Every row gives one point. Two turns around zero, p and q, are shown by what they do to some points. Where does a point land after both, in the order given? Backwards means that the second turn is done in reverse. Each puzzle has new turns, and all numbers are rounded.
In the rows, zero is written as 128.

Turn p:
[128 157] -> [114 153]
[151 148] -> [138 157]
[105  79] -> [133  74]
Turn q:
[147 140] -> [111 143]
[81 80] -> [187  96]
[135 158] -> [ 97 126]
[148 134] -> [117 146]
Where do these land?
p, then q backwards: [121 133] -> [131 136]
p, then q: [ 74 147] -> [154  77]
q, then p: [161  88] -> [132 180]
q, then p: [154 112] -> [120 158]
q, then p: [131 159] -> [104 108]

Turn p:
[125 162 124] -> [128 133 162]
[110 144 147] -> [148 113 146]
[176  65 125] -> [120 160  56]
[101 141 116] -> [116 106 148]
Turn q:
[ 89 173 138] -> [116 177 161]
[ 95 119 138] -> [ 95 141 126]
[173 114 140] -> [148  84 132]
[155 106  96] -> [153 110  92]
Where do these land?
q, then p: [141 135 111] -> [122 150 126]
p, then q backwards: [139  82 143] -> [132 100  87]
p, then q: [105 132  98] -> [ 91 132 122]
q, then p: [147 196 158] -> [199 156 128]
q, then p: [108  95 130] -> [104  98 131]

Turn p:
[127 104 136 190] -> [126 187 142 156]
[104 133 135  88] -> [139  99 141  95]
[135 175 134  79] -> [138  84  90  94]
[173 113 138 137] -> [144 127 114 172]
[101 116  97 145] -> [ 93 143 154 122]
Turn q:
[164 122 163 136] -> [144 110  85 141]
[163 188 160  95] -> [154 129  79  66]
[150 103  97 155] -> [ 99 148 118 166]
[ 79 119 131 163] -> [155 135 174 157]
[111 124 118 104] -> [114 118 148 112]
[101 112  98 116] -> [102 129 165 128]
Where do these land?
q, then p backwards: [ 95  84 100 130] -> [123  80  90 128]
p, then q: [107 157 140 143] -> [115 135 129  90]
p, then q: [123 186  93 138] -> [ 99 139 183 101]
q, then p backwards: [177 114 150 130] -> [171 162 122 122]
p, then q: [139  98 157  99] -> [125 112  88 157]

Turn p:
[148 173 122 151] -> [144 104 118 173]
[ 79 164 109 104] -> [142  95  78  99]
[156  90 125 164] -> [103 133 180 144]
[136 122 121  90] -> [157 144 130 106]
[104 134 127 163] -> [ 96 103 119 137]
[144  86 165  95] -> [126 191 142 109]
Turn q:
[122 159 110  98] -> [122 160 116 160]
[111 112 146  93] -> [103 139 164 135]
[150 118 141 104] -> [143 135 159 137]
[127 112 109 121] -> [128 147 130 111]
[130 139 135 225] -> [144  57  71  97]
Where do these land?
p, then q: [103 131 108 103] -> [137 161 149 127]
p, then q: [ 90 124 147 172] -> [ 76 136 112 101]
q, then p: [108 157 149 109] -> [ 89 107 125 134]
q, then p backwards: [153 116 153  88] -> [177 109 116 138]
p, then q backwards: [171 118 149 167] -> [123 147 153  74]
q, then p: [144 123  63 130] -> [190 107 119 141]

Turn p:
[100 133 151 126 149  84] -> [126 164 143 101 133  90]
[107 120 122  85 119  45] -> [138 214 110 126 158 103]
[158 152 111 141 140 150] -> [159  90 130 129 132 139]
[184 121 164 136 141 133] -> [148 104  90  94  93 128]
[112 148 144 140  91 143] -> [125 131 151 157  93 128]
[ 78 119 105 108 118 158] -> [ 89 138 162 149 149 158]
[174 118 115 131 165 194] -> [131  57 114 101 134 174]
[110 112 112 156 100 116] -> [107 129 123 166 132 103]
Turn q:
[124 121 136 178 139 127] -> [125 146 111 139 132 172]
[119 165 116  64 170 130] -> [ 96 152 159 105 104  66]
[112 156 115 127 108 172] -> [138 121 123 158  80 114]
[131 123 107  58 166 161] -> [ 83 106 174 104  97  87]
[ 99 109 139 148 100 117] -> [139 121 119 166 156 139]
[154 109 116 163 107  87] -> [144 118  85 109 164 152]
[157 112 167 157 106 103] -> [171 131 127 115 162 165]
Where do these land?
p, then q: [128 124 101 144 142 127] -> [103 133 133 118 142 143]
p, then q: [150  93 147 120 165 137] -> [ 98  97 141 131 127  89]
q, then p: [135 105 116 138  79 116] -> [116 100  90 120 158 129]
p, then q: [ 62 146 159  77 118 126] -> [175 178 161 159  98 103]
q, then p: [135 146 135 115 151 168] -> [125 152 132 149  87 132]
q, then p backwards: [102 105 158 186 127 103] -> [128 121  73  78 105 132]
p, then q backwards: [184 177  81 117 114 119] -> [135 131 165 162  54 122]

Turn p:
[ 87 139 113 144 139 150 151 103] -> [113 122 114 100 115 142 173 149]
[155 133 134 129 151 146  93  34] -> [ 87  58 156 129  64 140 120 118]
[125 138  91 167 107 141  94 173] -> [126 159  86 137 147 183 106 120]
[ 94  97 123 171 138 169 194 123] -> [152 107  77  65 135 122 177 138]
[149 125 111 114  92 133 143  78] -> [ 97 112 117 139  98 102 147  88]
[170 142 120  71 146  83 133 152] -> [143 154 196 154 150 111 122  93]
[165 157 156 111 104 120 126 133] -> [149 145 139 164  98 108 111 114]
[142 119 123 112 146  86 136 161] -> [149 137 158 142 173 122 125 117]
[ 87 118 153 149 128 102 102 178] -> [141 145 112 143 173 137 104 183]
[105 111 157 112 130 152 108 147] -> [123 143 125 103 128 113  94 160]
Turn q:
[ 88 112 116 185 125 146 147 149] -> [ 89 149 171 161  94 115 126 139]
[166 123 129 130 144 101  66 103] -> [156 104  72 106  92 132 102 123]
[ 93  99 107 167 178 170 156 136] -> [120 134 183 184 117 115  86 157]
[137 130 175  89  86 157 149 150] -> [142 157 150 105 161 178 170 121]
[110  90 130 116 146  95 114 120] -> [150 106 138 130 111 114 110  87]
[141 183 162 104 117 115 137 136] -> [150 137 107 106 154 120 182 144]
[135 154 102 102 122 109  75  87] -> [134 130  71  85 134 102  97 115]
[117 110  86 154 142 145 156 171] -> [ 86 104 177 146 123 125 115 154]
[166 151 146 106  92 114 152 101] -> [126 132  83 128 165 151 165 113]
Where do these land?
p, then q: [ 99 145 130 157 135 161 128 122] -> [100 129 154 105 155 146 126 138]
q, then p: [140 109  91 117  84 101 138 126] -> [ 81 109 130  96 132 117 151 152]
q, then p: [148 204 121  87 108 133 119 100] -> [125 158 193 108 160 159 159 101]
q, then p: [167 112  88 129 122 123 145 116] -> [ 99 113 112  91 150 148 122 142]
q, then p: [116 111 110  79 147 129 139 151] -> [135  97 162 114 129 107  95 144]
p, then q: [158 106 137 110 118 146 147 162] -> [146 109  77 112 137 118 122 122]
p, then q: [140 144 126 150  95 138 156  71] -> [ 69 132 128 154 138 135 131  85]
q, then p: [107 138 151 168 179 106  99 149] -> [150 138  97 184 149  98 111 101]
q, then p: [ 87 106 165 159 168 134  54 161] -> [134 161 105 199  99  81  80 101]
q, then p: [160  79 116  73 120 107 152 111] -> [100  67 140  75 112 133 115 121]
q, then p: [ 87 155 173 179 130 129 131 138] -> [171 154 104 180 118 117 162 126]

Turn p:
[ 99 108 132 127 162 131 111 196 109] -> [106 117 144 165 134 125 151 155  63]
[156 149 132 122 121 133 105 111 118] -> [121 140 139 109 151 153 125 124 149]
[139 126  80 138 103 138 154 111 155] -> [117 118  83 120  93 130 121 129 165]
[ 82  81  68 149  90 124 117  99 123] -> [113 132  70 139 107 110  52 153 123]
[ 95  78  84 151  85  82 145  77  96] -> [131 159  98 104  85  86  43 153 126]
[128 170 148 154  96 134 165 103 143] -> [137 153 118 125 109 120 135  67 161]
[125 154 106 122 114 114 138 136 112] -> [ 93 142 129 117 121 110 133 127 138]
[ 93 125 144  93 188 124  74 177 160] -> [128  87 157 191 184 116 157 166 104]
[136 134 181  88 138 162 127 157 119] -> [132  93 158 116 160 141 159  95  94]
[161 100 169 130 149 111  81 166 139] -> [146 110 190 155 135 171 131 154 110]
[165 160 151 149 152 156 148  95 119] -> [161 162 118  99 139 156 166 104 144]
[159 151 140 112 139 128 170 106 142] -> [152 123 131  94 120 120 164 111 159]
Turn q:
[127 108 163 169 156 152 168  86 120] -> [ 99 173 131 175 168 125 107 109 152]
[126 121 127 142  98 134 155 166 160] -> [136 146 119 117  95  90 150 115 153]
[158 187 120 106 138 125  81 159  90] -> [147  89 113  93  96 173  76 146 114]
[114 121  98 119 122 166 121 137 179] -> [141 131 110  99 132 135 179  91 140]
[157 150 101 132 150  74  82 135 119] -> [152  92  97 145 106 147 110 150  74]
[187 133 130 113 125 115  74 148  85] -> [ 97  73 109 124  88 159  94 152 109]
[124 149 132 139 117 108  58 147  95] -> [117 119 100  94 111 150 105 178  89]
[ 99 113 132 140 150 130 182 118 112] -> [139 168 164 163 143 126 130 131 150]
[ 93  80 149 109 148 131 167 109 143] -> [125 138 157 159 172 111 166 136 163]
[111 121  78 118  71 144 149 120 152] -> [130 141 162  95 109 107 174  86 108]
[112 125 178 122 133 128 172  83 153] -> [126 138 145 147 188  84 116 113 154]
Where do these land?
q, then p: [100 154  98 123 154 163 105 137  81] -> [112  99 110 114 169 166 156  92 113]
q, then p backwards: [113 154  90  95 165  81 134 157 101] -> [157  63 161 144 162 112 120 130 154]
q, then p: [112 166 139 104 163  87 105 115 156] -> [131 126 141 106 120 167 150 190 114]
q, then p: [100 122 103 178 108 135 117 172 123] -> [ 68 129 126 109 119 112 143  90 151]
q, then p: [131 112 144  95 122 168 139 141 143] -> [162  89 117 140 124 107 129 123 146]
q, then p: [176  93 153 138 130 130 127 101 160] -> [150 155  94 154 112  96 100 159 129]
q, then p: [ 89  82 140 111 117 123 103 123 147] -> [132 116 128 127 101  85 170 136 103]
p, then q: [118 162  87 182  97 128 142  82 158] -> [165 136  98  95 127 112 147  74  73]
p, then q: [160 110 168 171 134 127 177 109  74] -> [113  82 173  90 117 128  67  98 127]
p, then q: [137  96 160 115 131 101 172 145 132] -> [ 86 100 151 136 113  89 113 142 132]
p, then q: [173 157 127  95  86 165  87 126 133] -> [124 134 121 117 194 156 172 113 163]

Turn p:
[167 111 138 108  87 154 102 157 122 148 163] -> [ 78 125 114 119 125  93 135 153 107 163 166]
[141 159  92 179 149 156 157 151 154 141 130] -> [ 98 159 147 164 166 182 136 136 144 138 114]
[149 159 139 181 175 149 109 117 151 146  84] -> [156 166 165 144 132 153 164 150 176 159 101]
[113 146  82 174 144 163  83 147 105 148 161] -> [ 81 127 103 146 144 146 176 138 122 158  68]
[ 99 141 141  91 123 131 117 141 148 170 147] -> [116  83 134 111 151 119 165 131 133 114 155]
[101 108  91 106 115 141 108  85 112 103 113] -> [136  98 107 152 106  96 106 141 129 101  86]
[111  87 159  88 134 139 146  82  78  87 101] -> [179  88 131 107  75 115  69 143 107 124 112]
[147 117 145 122 102  88 146 154 136 180 135] -> [124 141 116  90 177 113 126 117 134 136 176]
[190 111 109 138 160  91 150 149 147  99 165] -> [ 79 194 127 102 104 153 102 102 140 113 143]
[ 95 136 161 121 139  94 143 153 155 115  67] -> [202 140 129 129 132 152 147 128 130  91 163]
[124 174 118 101 125 126 144  96  84  88 102] -> [159  91 114 167  91 141  95  93 143 141 121]
[100  88 161 127  84 105 130 105 143 112 168] -> [128 125 150 105 135  76 117 106  71  99 131]
Turn q:
[153 115 123 173 121 119 142 155 113 155  98] -> [182 124 124 140 155 147 113 155 143 112 117]
[120  91 157 123  94 102 102 105 137  86 171] -> [ 73 124 161 137  87 159  94 145 120 154 132]
[142 118 127 133 156 152  95 122 136 160 101] -> [151 107  81 135 138 133 135 115 118 150 107]
[113 117 121  96 100 112  78 109  82 106 177] -> [ 86 144 156 111  75 164 162 141 142 167 118]
[136 124 139 131 109 140 134 130 131 106 207] -> [ 91 141 128 136  83 150 124 145 134 116 181]
[170 141  85 131 138 155 151 124 139 139  52] -> [150 109 105 130 217 127 154 117 118 104 110]
[100  98 174  92  77 134 130 145 117 110 185] -> [ 73 147 142 122  53 148 103 135 146  97 118]
[164 137 122 107 154 104 136 149 138 138 110] -> [162 132 137 133 142 138 140 102  89 112 127]
[ 38 174 100 113 134 109 190  84 188 173 160] -> [ 99 183 137 183 124   0 138 119 134 131 148]
[136 127 102 142 146 139 113 174 134 106  94] -> [153 137 108  81 163 140 118 138 104 126 124]
[142 176 143 147 140 134 107 121 118 132  76] -> [161 110 124 111 168 130 126  83 156 150 124]
[122 118 142 147 166 135 158 118 102 124 105] -> [155  79 135 116 131 101 130 139 133 116 129]
Where do these land?
p, then q: [154 159 113 123  91 100  90 136 134 122 177] -> [115 140 168 161 125  73 138 153 149 155 136]
q, then p backwards: [165 147 133 100 101 129 157 126 157 173 138] -> [113 164  90 144 110 104 133 138 165  90 122]
p, then q: [ 82  76 105 147  83 137  91 127  97 115 136] -> [175 130 176  92 157 137 162 162 124 134  93]
p, then q: [ 73 163 117 133 170 163 159 127 153 155 157] -> [114  59  94 100 117  98  94 138 120  95 115]
p, then q: [123 162 118 105  90 136 161 103  83 148 105] -> [148 110  92 164 120 151 128 163  98 172 118]
p, then q: [117 129 150 144 121 130 113 161 166 111 116] -> [139 125 148 117 123 130 131 127 151  95 170]
p, then q: [150 129 125  87 177 159 148 151 152 130 100] -> [ 95 159  81 110 112 144  90 129 122  98 147]
q, then p: [129 100 124 161 181 169 147 146 100  78 171] -> [ 66 111  81 102 113 123 111 135  78 103 165]
p, then q backwards: [ 78 131  83 142 122  96 134 146  89 105 105] -> [167 108 137 117 137 162 114 157 154 179  95]
p, then q: [130 118 186  90  94 101 104  88 157 154 152] -> [118 124 199 166  74 134 119 115  93 128 125]
p, then q backwards: [171 136 115 129 125 173 101 130 161 142 139] -> [ 99 122 101 132  94 122 137  83 121 121 163]
q, then p: [132 113 104 141 111  87 104 175 122 146  91] -> [142 133 124 146 104 152 143 152 172 177 154]
p, then q: [133 154 180 146 157 106 138  75  85 133 110] -> [125  98 112 193 137 163 134  79 123 125  97]
q, then p: [154  75 139 143 168 105 145 101 136  80  95] -> [143 134  96  59 101 124 123 171  94 149 113]

Turn p:
[143 115 171 143 114 108  95 129 116  58 143 151] -> [110 114  98 127 129 121 155 152  49 123 132 100]
[ 68 157 103 124 153 165 123 145 165 157 145 123] -> [137 124 156 162 123 115 114 171 183 121  88 159]
[151 143 176 107 126 101 154 123 128 111 130 162] -> [150 153 153 132 121 132 139 133  79 143 161 101]
[101 144 121 178 195  97 109 139 148 134 167 128] -> [153  95 111 188  80 159 121 143 120 128  89 154]
[129 112 116 127  96 156 163 147  69 143  88 142] -> [110 112 152  66 128 110 134 100 159 161 133  96]
[ 70 168  90 163 109 120 141 129 168 165 135  85] -> [ 89 143 149 159  83 130 126 132 184 111 110 192]
[157  88 133  89 109 131 150 159 120  99 120 115] -> [113 124 115 115 149 104 100 123 126 126 176  81]
[107 188  88 167 153 149  97 119 184 137 149 135] -> [156 134 123 149  97 112 124 163 138 107  78 206]
[ 74 190  83 124 166 102  69 129 140 157 137 111] -> [141  88 164 188 130 125 137 118 143  92  80 199]
[161 122 165 124 151 134 137 100 111  85 106 106] -> [121 139 104 125 162 136 113 119  81 176 144 126]
[190 108 119 115 100 131 144 145 110 144 115 127] -> [139 145 114  89 129 108 113  82 133 119 152  96]
[158  95 141 107 114 125 145  86  94  96 166 141] -> [120 135 124  85 150 173 108 136  82 116 144  94]
[132  72 113 109 105 126 144 116 130 146  74 147] -> [134 122 116  91 152 134 160 117 172 135 180 115]
[150  91 171 114  98 148 119 127 108 161 117 120] -> [118 163 115 114 160 130 150 102 143 132 122  75]
Turn q:
[148 167 124 104 111 134 152 117 115  80 100 114] -> [ 86 111 100 131 158 104 152 128 140  96 125 159]
[141 103 177 117 151 123 108 159 153 142 130 106] -> [160 106 127 132  85 150 126 121 158 127  87 118]
[116 133 166 171 133 134 138  73 115 121 197 130] -> [113 134 115 145 119 113 154 187 128 188 141  76]
[130 144 105  97 131 136 137  79 133 153 140 153] -> [132 130 137 155 151 153 154 152  91 115 160 130]
[105  86 145 124 155 113 111  99  99 146 114 134] -> [181 117 113 140 108 105 126 119 108 128 153  99]
[130 144  97 188 172 156 144 127 113 141 114 131] -> [126 143 104 103 149 119  80 158  77 144 107 127]
[198  82 116 146 121  83 161  98 100 111 122 154] -> [154 135  63 144 172 139 102 131 172 146 183 137]
[ 95 151 109 116 127 118 119 178 133 125 122  96] -> [121 135 160  78 123 119 140 103 130 107  98 135]
[124 152 127 126  83 164 108 165 145 143 108 104] -> [104 142 178 137 114 114 112 124 139 105  91 162]
[142 170 106 125 126 195  80 129 120 124 154 143] -> [ 84 120 155 123  90 133 120 176  92 129 139 174]
[148 133 176 154 124  56 101 186 176 138 104 137] -> [163  80 155 118 141 149 109  78 184 177  79 139]
[136  88  95 163 134 145 122 117 147 103 116 126] -> [108 127 115 122 129 133  67 131 130 115 148 101]
[108 113  82  51  73  79 149  98 137 166 172 128] -> [152 174 180 138 161 165 197 116 149  92 193 115]
[ 72 127 166 109 151 155 161 167 105  99  98 138] -> [109 138  90 127  94  96 154  68  94 123  88 122]
Where do these land?
p, then q: [129 109  92 147  79 147 155 177 110 122 111 137] -> [134 126 169 129 132 142 169  96 167  96 148  96]
p, then q backwards: [110 137 112 116 177  82 139  87 103 156 137 199] -> [137 134 127  79 161  87  78 134 164 190 146 147]
p, then q backwards: [145 158 132 158 177  97 143  99 122 142 113 155] -> [132 126 149 109 152 115 107 158 117 174 136 178]
q, then p: [129 178 123 118 164  78 123  75 118 102 173 188] -> [148 115 146 119 115 182  66 125 189 133 113  66]
q, then p backwards: [112 117 107 123  97 115 133 162 129 119  80 112] -> [156 150  96 103 104 133 115 135 114 160 124  99]
q, then p backwards: [115 190 118 126 138 102 120 104  92 136 139 133] -> [117 144 137 115 121 140 107 109 124  88  82 169]
p, then q: [151  95 148  83 167 162  79 126 137 113 150  59] -> [144  81 120  55 128 118  70 154  80 121 127 112]
p, then q backwards: [122 112 178 120 149 174 107 137 121  87 130 108] -> [126 155 142 187 143 137 169  88 133 126 126 131]
q, then p: [125  93 120 141 129 190 115 111 134 101 149  66] -> [ 58 110 128 160 122  73 135 139 120  95 139 135]
p, then q: [107 141 166 132 159 121  86  76 110 157 169 150] -> [113 135  70 154 126  97  91 134  98 112  85 162]
q, then p: [100 136 102 134  96 125 170 179 180 145 100 136] -> [137 142 143 139 177 139 155 143 106 185 103 176]
q, then p: [147 121 160  95 131 163 149 121 111 125 154  87] -> [102 124 133 111  84  81 117 140 137 130 161 146]
q, then p backwards: [130  91 131 165  88  88 149 168 147 137 123 123] -> [146 124 130 108 139 163 158 131 116 191 115  94]
p, then q: [158 130 103 135  87 152 116 182 150 143 107 132] -> [126  99 146 109 180 145 154 109 168 119 152 113]
p, then q backwards: [140 110 129 126  81 124 136 115 156 135  87 136] -> [124 123 105 105 106 107 146 128  86 104 157 124]
